Every row gives one point. Examples show where two turns around zero, p and q, send a point. Where does a point land after both, in the order given? Backwards means that the second turn is done in reverse. Each puzzle has new turns, and all numbers are rounded.

Turn p:
[-14  -6  45] => [-12 -44  14]
[ 17  17 -18] => [-11  25 -13]
[ 32 -15  21] => [-23   4  34]
[  6  -6 -32] => [17 28 -4]
[-41  10 -16] => [ 28 -14 -32]
Turn q:
[13 35 -9] => [-28   9 -24]
[  6 -48 -17] => [ 31 -40   8]
[ 16  -6 -38] => [-10 -37 -16]
[-24   4  40] => [11 39 24]
[18  0  6] => [  9   3 -17]
[-28  15  18] => [-11  26  23]
Where do these land?
q, then p: [ 8 36 -7] => [ 22  -4 -30]
q, then p: [ -8 -37  44] => [-54  15  15]
q, then p: [-15   4 -34] => [ 25 -25  13]
p, then q: [15 -3 -4] => [-8 14  2]

Turn p:
[  5  -3 -15   0  32  -5] => [ 19  10 -13  26   3   3]
[ -2  22  -7 -48   8  26] => [ 11 -29  15  16  33 -33]
[ 14  12  39 -14  25 -23] => [ 41  11   4 -11 -22 -28]
[  9 -27   8  15 -32  10] => [-14 -17   4 -25  -9  32]
[  0   0 -27  29 -26 -10] => [-29  24  -2  -8  12  27]
[-20 -20  -4  16 -26 -10] => [-30   0 -20 -18  -7  14]
[-6 16  6  2 20 13] => [  3   1  12  22  -9 -14]
Turn q:
[ -8 -17 -13   5  14  27] => [ -5 -11  -7   5  34  10]
[-17   8  11 -16 -22 -26] => [-16   7  20 -19 -28  -7]
[ -1 -18  19  -9 -16 -21] => [ -5  -3  26  -1 -12 -24]
[-25  -2   5  20  -2 -28] => [-26  25  -3  -7  -4 -22]
[ -3   1 -40   9  23  12] => [  9   8 -26 -16  33  14]
[  3  -5  13  -6   0 -28] => [  4  16  18  -1 -12 -17]
[ 37  36  31 -23   4  38] => [ 29 -21   3  39 -31  44]
[ 14  -4 -26  20  -1  26] => [ 10 -20 -32   0  20   2]
Where do these land?
q, then p: [-19  -5  -4 -27  -9   2] => [  3 -28  -2  -4 -12 -17]
q, then p: [  1 -23  25  20  14  13] => [ -6  27  -8  13 -29  10]
p, then q: [-23   4 -15   6  -6  23] => [-31  10  -4   3  15  -8]
p, then q: [ 17  -9 -10   8   4  13] => [  0 -13  -8  20   8   5]
q, then p: [-28  13  16  12 -16  27] => [-40 -15 -17  13  -8   4]
q, then p: [ 28   6 -18  12  32 -47] => [ 28  40  30  -7  32 -12]
p, then q backwards: [ -4 -13  18   5 -31   0] => [-19   8 -15 -14 -26  -2]
p, then q: [ 28  26 -12 -36  11 -32] => [50 35 -1  9 -9 10]

Turn p:
[  2 -19   8  12  11 -18 -19 -32  28] => [-43 -10  10  -6  -7  28  -8  -9  -9]
[ -6 -13  10  33 -11  -9   6  -4  -7] => [  9  -1  26 -14 -10  11   1 -21  -8]
[ 16  16  -7  -8   3  22   3 -24   1] => [  1 -22  -7  23   4   1 -20   6  13]
[ -4  12 -28 -12 -22 -26  34 -18   2] => [  1 -18   3  21  -9 -34  -4  -3 -41]
[-34  22 -16  12  34  14  18  30 -40] => [ 55  35 -10  17  33  12  11  -1 -15]
[  2  14   1 -14 -16   5 -29  19   4] => [  4   0 -22 -21 -12  -4   2  25  11]
[ 42 -10  -4   9 -13 -23 -12  17  10] => [-18  20  14  -6 -42 -14 -10   8  12]
[-22  26  -2 -10   1  17  24  27  13] => [ 24  -5 -17  19   5  -6  40  11  -1]
[ 28 -14   1 -16  18  15  -1  13 -28] => [  3  27   1   5  18 -16 -20   0  32]
[-27 -39   0  -4 -16   4 -12  -5  25] => [-26 -17  22 -29  17   4  22  13  -8]
[  4   5  37  -3  11  -2 -12 -22  -9] => [-10  -7 -20 -10   4  15 -14 -31  15]
Turn q:
[ 13 -31  -1  -7  41  27  13 -28  -9] => [-12  44 -18  -4 -10  22 -18  10 -35]
[-22 -13  21  28   8 -34   4 -39  15] => [  7 -11  30  -6 -33  20 -22 -38 -18]
[  9   1 -15 -15 -16   0  -4  19  15] => [  0 -14 -17 -15   6  -8  15  11  15]
[ 12  -9  25 -20 -23 -12  23   9 -18] => [ 26 -14  -2   7   1 -25  14  11 -31]
[ 13  14 -29  12  14  -8  11  16 -19] => [ 4  3  0 -1 45 18  0  0  3]
[ 14  29 -22   7   2  25  12 -11 -12] => [-14  26  22  -6  25   8  14  18   5]
[-26  -8   0 -16 -14  -9  -1  -3 -10] => [ 28   5  -4   6 -14  -8   8 -11   8]
[-17 -32 -11  28 -22  13 -22  15  22] => [-25 -17 -25  10 -22  14  26 -27  18]
[ 15  26   6 -28  14   3 -34   2 -12] => [  5   2   1  12   3  -8 -26  41  23]
[-11  24  24  11  -5  -4  -3  20  26] => [-19 -23  14  -1   1 -31 -10 -15  13]
Where do these land?
q, then p: [ -1  35  -9 -18   4   2 -21 -29   1] => [ -8  -2 -24 -10 -25   2  29   7  26]
p, then q: [ -2  30  -1 -28 -17 -20  -9  -4 -19] => [ 29  -9 -12  -4  12  31   9  13  20]
p, then q: [ 10 -28  12  18  15   2 -17  25   7] => [-13   9  16 -15  -5 -41  -3   2   9]
q, then p backwards: [ 30 -27 -17  14   1  24   5  29   4] => [-29   8   7 -32  22  -8 -14  -8  27]
p, then q: [ -3  33  14   4  -4   3   3 -18 -22] => [-6  0 -6 -4 -9 37 10 23  0]
p, then q backwards: [ 14 -26  -5   5  39  -6  16  10   3] => [-16  18  -3  24  11  32   3  -8 -22]
q, then p: [-21 -22  21 -15 -16  32  18  31  16] => [  2   0   6   9 -11 -21 -10  -7 -60]
p, then q: [-20   8   3 -11 -27 -13  -6 -48 -16] => [ 29  13 -30  21 -22  32  -6  13  -1]
p, then q: [-14 -14 -23  25  24  -7   4  22   5] => [-14  11  23  19  25 -27  -3   6 -10]
q, then p: [  7  12   5   6 -22 -17   7 -18  20] => [-14  -7   0 -16  10 -22  10 -19  16]
